Rows are points. Each copy is the shape, with its points in the same order, turned, moved and blurred by noise. Is it also mirrored, or only turned?

Shape (8 x 2):
[[ 39   3]
 [ 37 -52]
 [-40  23]
 [ -2  26]
 [ -8 -61]
 [-19   0]
 [-13 -46]
 [-21  18]]
Copy 1 (8 x 2):
[[ 34 -33]
 [  1 -78]
 [-19  27]
 [ 14   7]
 [-41 -61]
 [-15  -1]
 [-37 -46]
 [ -8  14]]
Copy 1 is: only turned
Copy 2, 8 rows:
[[-26  30]
 [-70  -2]
 [ 35 -25]
 [ 17   9]
 [-53 -44]
 [  3 -22]
 [-37 -41]
 [ 22  -9]]
Copy 2 is: mirrored
Copy 3:
[[ 39  -5]
 [  6 -45]
 [ -6  57]
 [ 26  40]
 [-37 -23]
 [ -4  32]
 [-31  -7]
 [  2  47]]
Copy 3 is: only turned
Copy 4, 8 rows:
[[-13  41]
 [-68  26]
 [ 25 -28]
 [  9   3]
 [-68 -20]
 [ -5 -11]
 [-54 -21]
 [ 23 -15]]
Copy 4 is: mirrored

Shape (8 x 4):
[[ 17 -61  60   1]
 [ 40   6 -13 -19]
 [-22 -25 -28  40]
 [ 39  38  -9 -26]
 [ 31  52   3 -10]
 [-35 -20 -10  45]
 [-19 -65  51 -20]
 [-25 -16 -13  10]]
Copy 1, 8 rows:
[[ 37  -9  74  40]
 [ 28  -4 -18  15]
 [-47 -42  11   5]
 [ 29  34 -37   2]
 [ 15  42 -38  20]
 [-60 -18  27   5]
 [ 11  -8  88  -2]
 [-35 -10  19 -11]]
Copy 1 is: only turned
Copy 2:
[[ 41 -10 -40  70]
 [ 34   9 -11 -25]
 [-24 -49   7  -4]
 [ 35  36  12 -33]
 [ 29  40  27 -24]
 [-33 -35  10  28]
 [ -1   1 -59  75]
 [-24 -18  -8   8]]
Copy 2 is: mirrored
Copy 3:
[[-21 -44  43 -19]
 [ 34 -38 -26   2]
 [-12  17  -2  54]
 [ 54 -13 -40 -23]
 [ 57   6 -26 -36]
 [-24  32  11  39]
 [-60 -49  18 -41]
 [-19  11 -13  15]]
Copy 3 is: only turned

Shape (14 x 8):
[[ 20 -15 -11 -93 -19  56  40  -5]
 [-25  -7  28  -1   6 -17   4  11]
 [-25 -42 -58 -55 -23   0   9  -9]
 [ 30   3  35 -13  -4   6 -60  33]
 [-18 -39  -6  12  48  -7 -17  12]
 [-11 -16  23   8  17 -16   0  30]
 [-49 -22 -16 -41   3   2  25  15]
 [-24  -2 -45 -59 -28  75  31 -24]
 [ -7 -11  13  -9  39 -29 -25  12]
 [-52 -37   1 -25  36 -11  -1 -33]
 [ 35 -18  10  22  18 -16  -4  10]
 [ 50  60  16 -24  -7  53 -19  64]
 [  9  10   0 -41  42  17   6  40]
 [ 20  53 -45 -77 -40  39  31 -21]]
Copy 1 (14 x 8):
[[-41   7 -52 -45 -93 -25  31  28]
 [-13   7  12  18   6 -18  33   8]
 [-58 -62 -41 -16 -33 -35  25   0]
 [-12  13  66 -39 -12 -20  -8  30]
 [ -5 -41  13  15  13  22  15  27]
 [  1  -5  24  23  -2 -12  23  19]
 [-48 -27 -28  23 -24 -25  43  25]
 [-84   0 -67 -16 -72  -4   2   8]
 [  1 -17  18  -7  26 -10  22  34]
 [-37 -28 -25  -1  25  17  57  13]
 [ 32 -10  17  -6  -5  -5  -6   2]
 [-14  55  34 -19 -60 -36 -52  62]
 [ -7   2  -8  -4 -28 -15   7  73]
 [-57  29 -75 -46 -58 -61 -22  17]]
Copy 1 is: only turned
Copy 2 (14 x 8):
[[ 22 -37 -34 -49 -39  70  25 -54]
 [-40  11   0  -9  13 -12 -11 -12]
 [-13 -56 -62   1 -34   6  16  -8]
 [-21  19   3 -48 -39 -12 -77 -34]
 [-35  30 -51  -7  17  -3 -36  11]
 [-31  20  -7 -28  13  -9 -26  -3]
 [-44 -16 -41 -20  -8  14  25 -16]
 [  2 -25 -35   2 -63  79  33 -26]
 [-29  28 -34 -11   7 -22 -39 -24]
 [-41   4 -47  27  28  11 -10 -30]
 [ 11  19  -4 -24   1 -12 -52  13]
 [  4  53  27 -90 -79  22 -19 -32]
 [-11  38 -40 -55 -15   9  -3 -24]
 [ 37 -13  -1 -16 -79  33  52 -55]]
Copy 2 is: only turned
